Every row gives one point. Each copy is the shape, with its points in the same order, stretched, turned, moved and blurred by noise. Is it also mirrored, or only turned?

Shape (7 x 2):
[[-31 -54]
 [ 15  27]
 [ -7 -42]
 [ -8 -20]
 [ -8  18]
 [ 28  -2]
 [-20 -39]]
Copy 1 (7 x 2):
[[-60 -33]
 [ 27  29]
 [-54  -6]
 [-26  -7]
 [ 22  -1]
 [-13  31]
 [-47 -22]]
Copy 1 is: mirrored
Copy 2 (7 x 2):
[[ 28 -38]
 [-35  12]
 [ 19 -20]
 [  0 -16]
 [-34 -15]
 [ -4   9]
 [ 17 -31]]
Copy 2 is: only turned

Shape:
[[-23 -45  25]
 [  4  39  -4]
 [-16 -18  -1]
 [ -5  28  16]
 [-29 -16  13]
 [ 32 -14  45]]
Copy 1 (6 x 3):
[[ 64  18 -34]
 [-31  18  32]
 [ 21  13 -26]
 [ -8  26  31]
 [ 33  30 -17]
 [ 40 -18  28]]
Copy 1 is: mirrored
Copy 2 (6 x 3):
[[ 15 -67 -13]
 [-16  25  31]
 [ 10 -22  -8]
 [-24  -1  31]
 [ -5 -40   0]
 [ 20 -36  45]]
Copy 2 is: only turned

Shape, 7 rows:
[[ -2   0 -43]
 [ 29  54  28]
 [-10  32  29]
 [-18 -13 -16]
 [-12  21  44]
 [-18  -1 -29]
 [  6 -58  21]]
Copy 1:
[[-34 -33 -27]
 [ 35 -16  12]
 [  6   6  19]
 [-35  -3 -17]
 [ 10  18  16]
 [-37 -15 -14]
 [ -8  45 -49]]
Copy 1 is: mirrored
Copy 2 (7 x 3):
[[  6 -37  27]
 [ 56  31  27]
 [ 15  30  29]
 [-11 -21  16]
 [ 11  39  17]
 [ -4 -26  29]
 [-15 -16 -46]]
Copy 2 is: mirrored
Copy 3, 7 rows:
[[ 37 -43  -8]
 [ 24  58 -32]
 [-13  37 -24]
 [ -9 -31   4]
 [-33  49 -14]
 [ 14 -33  -7]
 [ -7  -2  62]]
Copy 3 is: only turned
Copy 4 (7 x 3):
[[  3 -26   0]
 [ 49  30  14]
 [ 18  22  35]
 [-16 -11  17]
 [  7  31  39]
 [ -6 -22  15]
 [-49  22   0]]
Copy 4 is: mirrored

Shape:
[[ -5 -53 -34  28]
 [ -4  -6  -7  -7]
 [ 47 -36 -38   7]
 [-33  30  40  -1]
 [  5   6  31 -22]
 [ 21 -10  26 -58]
 [ 19  20 -15 -13]
 [-17  24  21  24]
 [ 22 -61 -10  39]]
Copy 1 (9 x 4):
[[-22 -12  50 -10]
 [-13 -11   5   9]
 [ 30 -37  25 -29]
 [-35  32 -28  24]
 [ 15   3 -18  22]
 [ 44 -23  -9  43]
 [  1 -20 -21 -11]
 [-33  31 -20  -8]
 [ 17   3  46 -20]]
Copy 1 is: mirrored
Copy 2:
[[-15 -27  11  50]
 [-13   9 -13   8]
 [ 39 -17  23  36]
 [-65   3 -32 -50]
 [-38  23  -5 -35]
 [-23  59  11 -22]
 [ 18   4 -11  -1]
 [-31 -17 -30 -32]
 [ -4 -27  37  24]]
Copy 2 is: mirrored
Copy 3, 9 rows:
[[ 54  10   6  12]
 [  6   1  -8 -10]
 [ 26  50 -34  32]
 [-29 -55  11 -12]
 [-23 -25 -28  -5]
 [-26  -9 -58 -32]
 [-18  20 -14  -2]
 [-16 -35  14  20]
 [ 50   4 -20  51]]
Copy 3 is: mirrored

Shape:
[[-31  44 -24  41  -1  23]
 [ 16  -7  38 -17  17  50]
 [-48  -7   9  12   9   0]
 [-39 -23  44  23 -33  11]
 [ 15  -2  43 -31 -13 -30]
 [ 15   4 -16 -18  -1   0]
 [-10 -19 -25  -6   1 -15]
 [ 29  -9  45  36  28  -8]
 [-10  10   0 -28 -36  -6]
 [ 10  58 -29   3 -25  45]
 [ 34 -25 -22  12  47 -29]]
Copy 1:
[[-48  24  15 -15  44  19]
 [ 12 -55  -2  14  40  -3]
 [-27  -4  -6 -47   8 -13]
 [ 20 -18  38 -63   3 -29]
 [ 67   6 -22   8  13 -31]
 [ 18  10 -27  11   6  23]
 [  8  10 -28 -25 -24  13]
 [ -4 -18  30  40   3 -46]
 [ 48  20 -20 -24  16  11]
 [ -4  23   9  18  62  56]
 [-17  -2 -25  41 -39  -5]]
Copy 1 is: only turned
Copy 2:
[[ 21  41 -21  21  16  23]
 [-58 -37  -3  15 -10  35]
 [-44  31  12  15 -11  -8]
 [-46  30 -13  43 -73   5]
 [ -3 -34  14  35 -19 -26]
 [ 23 -16   0  -7  -2   5]
 [  5   2  -4 -15  -6 -13]
 [-39 -32 -39  34   1 -16]
 [ 31   0  19  17 -36   3]
 [ 54   9 -15  19  10  62]
 [-12 -26 -28 -36  35 -45]]
Copy 2 is: only turned
Copy 3:
[[-23   8 -41 -70  10  12]
 [ 37 -49  -2 -12 -31  44]
 [ -7 -17 -15 -25 -28 -28]
 [ -8 -14  22 -45 -69  -6]
 [ 21 -11  53   8 -17  -3]
 [-22 -12   2   8   7  12]
 [-36  -9 -13  21  -6 -14]
 [ 47  33  -9 -18 -27  22]
 [-32 -23  35  -7  -4  -6]
 [-34 -17 -15 -53  29  55]
 [  6  24 -44  35   9   6]]
Copy 3 is: mirrored

Shape:
[[ 15 -24  29  18 -15   9]
 [  5  10 -20   8  72  40]
 [ -7   8  43  -4  12 -27]
 [ 38   5  23  15   1 -33]
 [ -9  32 -20  40  34  25]
 [ 15  12  20   2 -21   7]
 [ -6 -52 -72 -29  42 -34]
 [ 11   4 -19   9  36  15]
 [-14 -43 -82 -39  15 -13]
 [ 31  13  24 -19  -3 -15]]
Copy 1 (10 x 6):
[[  2 -27  34 -16   0  15]
 [ 28  69  23 -25  -3   6]
 [-16 -16  -4   6  37 -37]
 [-15 -20  23  -7  -8 -55]
 [-11  44   4 -31 -25  -3]
 [-23 -18  21  15 -16  -4]
 [ 93   9 -44  13 -12 -13]
 [ 16  35  10 -11 -20  -7]
 [ 81   4 -43  30 -28  19]
 [-10 -13  26  22  -1 -40]]
Copy 1 is: mirrored
Copy 2, 10 rows:
[[  0 -11  15  19  18  25]
 [-30  45 -24 -19   4  31]
 [ 30 -11  -9 -13  28 -19]
 [ 44  -2 -14  23  29  13]
 [-37  22 -33  16 -20   5]
 [  6  11  16  18  20   0]
 [ 42  13  -8 -46 -48  45]
 [ -5  28 -15  -5  -4  26]
 [ 27  22  15 -40 -57  39]
 [ 40  25   5   6  36   2]]
Copy 2 is: only turned

Shape (13 x 8):
[[  2  25  57 -40 -12  37  -7  -4]
 [-24   9   8  -9  -3 -10  -7 -29]
 [-28   4 -42  -8  -6 -14 -25 -27]
 [-20   9 -41  22  35  19  12  13]
 [-12  10 -41   3   2  14  12 -39]
 [-24  10  -5   7 -11 -28 -18 -31]
 [-24  37 -52  43   5  10  -4  -7]
 [  9  11   6   9  25  -9 -28 -31]
 [  3 -35 -13   2 -51  17  40  56]
 [-13  13 -20  -9  24 -12  14  -9]
 [ 58 -28  50 -31 -48  54  15  12]
 [-40 -10 -21  40  30  38  16  -7]
 [-10  25 -20  21  -1 -24  15 -44]]
Copy 1:
[[ 19 -76  -8  52  44  41  15  22]
 [  6  -8  -6  47 -14  14 -21  25]
 [  0  36  14  13 -26  11 -51  18]
 [ 14  44  -7  30  12 -13 -11 -23]
 [ 17  27 -25  14  -8  -5 -27  -4]
 [  6   8   3  39 -22  -4 -42  27]
 [ 14  33  -6  29  12 -31 -47  -4]
 [-13  22  12  32  -8  -7  -9  37]
 [ 54 -31  34 -16  -2  13  19 -57]
 [ 23  30  -7  30 -13  -2  -6   5]
 [ 25 -94  11 -24  32  35  66 -10]
 [  0  11 -28  41  10  -3 -20 -42]
 [ 30  17 -18  34 -30 -35 -26  16]]
Copy 1 is: mirrored
Copy 2 (13 x 8):
[[ 25  -7 -63  25  12 -11  35  10]
 [ -5 -16 -39  15 -46 -21  -2  28]
 [-21 -31 -19  -1 -41  -7   1  39]
 [-15  28   2  12 -33  32   6 -11]
 [-27  17 -16 -16 -41   2   1  35]
 [ -9 -33 -26  13 -49 -32  -4  31]
 [-32  20  31  14 -58  19  30  18]
 [-18 -37 -36 -15 -36 -30  14 -14]
 [ 28  56  32  23  39  28 -21  27]
 [-32   6 -41  22 -35   4  -2  12]
 [ 45  17 -21 -31  81  -3  13  17]
 [ 13  36   9 -10 -62  17 -18 -10]
 [-46  15 -24   5 -71 -28   5  36]]
Copy 2 is: only turned

Shape (12 x 9):
[[-22   5  41 -37 -22  11  19 -29  10]
 [  1 -31 -40  -7 -25  -5 -18  -9 -25]
 [-48 -19  49 -27 -30 -30  30  29  -9]
 [ 30 -17  40 -35  -7  27  19   8 -26]
 [ 19  51 -16  43  -7 -13   3  49  27]
 [  4 -17   0  40   2  -1 -35   8  36]
 [-13   3 -16 -44  36 -53  -6  -5   2]
 [ 34  42  -5  28 -29  -6  38 -18 -15]
 [  3  10  23  56 -22  -7 -27  44 -22]
 [ 18 -36  -9  32  26   8 -17  -1  -6]
 [-45 -11 -15  -4  50  30 -41 -25  37]
 [ -6  38 -32   0  26  -9  37  13  22]]
Copy 1:
[[  2  27  15  -2  62 -26 -38  19   5]
 [  5  23 -13 -24 -10  24 -23 -24  26]
 [-35 -20   2 -18  53  29 -31   3 -14]
 [ 32 -38  -8   7  10   4 -48   3  18]
 [ -6  -3 -52  16  -3 -10  60  41  -1]
 [ 17  13  -4  39  38 -15  45 -16  11]
 [-33 -15  25 -28 -17 -23 -23   3  15]
 [ 19  23 -26   8  -6  -4   5  52 -22]
 [ 27 -23 -49  -2  14  16  40  -9  -6]
 [ 38 -19   9  29   9   2  32 -13  15]
 [ 24  20  38   9  43 -46  51   3  47]
 [-20  -6  -3   8  -8 -20  35  66   9]]
Copy 1 is: only turned
Copy 2:
[[  3   5  -6 -70  40 -27 -17 -21  43]
 [ 39  -7  40  -2 -20  21 -12  21 -39]
 [ 38  26   0 -62  15 -15  35 -38  56]
 [ 18 -23 -34 -21   7 -30 -28 -56  35]
 [-33   7 -18  40 -15   8  21  45  60]
 [-28 -28 -15  22   1  34  50  41   8]
 [ 36  41 -41 -35  12  21 -16   6 -40]
 [-22  11  14  19  19  -3 -35 -11  57]
 [ -8  -3   2  36  14 -20  59   1  56]
 [-20 -17 -17  28 -19  28  17  -4 -24]
 [-37  11 -28 -35  -8   1  13  40 -49]
 [-27  42 -22  -8 -35  11 -26  20  12]]
Copy 2 is: mirrored
Copy 3 (12 x 9):
[[ 11 -21  30  50  16  26  21  21  16]
 [-13 -26 -17 -16  13   8  31  13  35]
 [ 20 -71  57  44  28 -33  54  12  14]
 [ -2 -53 -13  46  -3  13  30   0 -16]
 [-52  31  10 -35   4 -40   0 -30 -12]
 [ 10  30   4 -43 -17 -21   7 -19   6]
 [-16 -20 -36  24 -32 -15  -2  41  54]
 [-41 -18  -1  12  57  27 -24 -14  12]
 [-14 -12  20 -65  -1 -32  -2   2 -33]
 [ 22 -17 -24 -35 -20  -4   0 -10   6]
 [ 24  19  12 -28 -74  11   1   6  30]
 [-29  -6   0  21  -3  -6   2 -30  36]]
Copy 3 is: only turned
